Each row of a before or after table is a point. One or more steps were done to the points. Then noise was added and the rows were shuffled. The steps act on columns, c1 being the first. Name the steps. A step turns or swaps two columns, mirrors them in a line or flattens them onto one, adds a multiple of one to another, or multiplies or shifts one. Angles are multiples of 10 degrees, from the lower column toward the higher: turns from -170 to 170, lines from 10 to 170 but not 90. Use the fewest steps. Two steps may share a column if one is a turn and the other turns, adds or multiplies; they go together, in the order done. Otherwise the lowest column goes first.
In the rows, zero is written as 100.

Before (10 x 2)
126; 70
114; 164
109; 75
92; 140
172; 93
89; 115
110; 94
125; 116
195; 101
141; 126
After (10 x 2)
88; 122
70; 127
89; 105
8; 84
60; 68
117; 63
85; 80
32; 91
99; 38
111; 87
Steps: turn c1 and c2 by -170 degrees

Before (13 x 4)
134; 76; 122; 62
97; 71; 132; 47
11; 147; 136; 129
50; 130; 108; 144
34; 62; 127; 145
44; 110; 70; 131
108; 53; 116; 53
74; 46; 190; 166
165; 21; 136; 78
69; 119; 126; 125
18; 110; 64; 135
124; 91; 120; 56
77; 39; 135; 146
After (13 x 4)
107; 128; 61; 97
30; 135; 44; 106
89; 122; 32; 157
83; 156; 53; 98
116; 32; 103; 113
165; 37; 137; 154
139; 59; 120; 98
130; 41; 79; 100
116; 108; 66; 172
163; 131; 33; 183
128; 56; 114; 93
46; 134; 63; 108
84; 147; 6; 75
Steps: mirror c1 and c3 in the line at 30 degrees; turn c2 and c4 by -60 degrees

Before (10 x 8)
144; 56; 117; 60; 77; 5; 81; 134
84; 120; 111; 76; 93; 92; 113; 96
114; 71; 88; 112; 63; 133; 40; 137
129; 75; 135; 109; 76; 129; 74; 96
107; 116; 132; 70; 124; 66; 67; 96
64; 84; 77; 122; 143; 69; 82; 103
76; 98; 142; 88; 93; 72; 92; 129
134; 108; 150; 87; 92; 81; 93; 125
112; 105; 115; 72; 115; 89; 121; 136
83; 143; 94; 151; 92; 147; 89; 104
After (10 x 8)
110; 105; 116; 97; 117; 103; 79; 134
105; 115; 131; 109; 123; 86; 133; 96
85; 145; 95; 89; 94; 114; 116; 103
65; 84; 77; 122; 142; 67; 119; 108
133; 108; 149; 103; 90; 94; 104; 123
110; 70; 88; 92; 61; 121; 160; 136
88; 120; 111; 98; 94; 101; 86; 96
74; 92; 140; 107; 98; 82; 109; 129
127; 77; 135; 91; 76; 119; 129; 92
143; 54; 117; 131; 77; 48; 119; 137
Steps: flatten c4 and c6 onto the line at 120 degrees; multiply c7 by -1
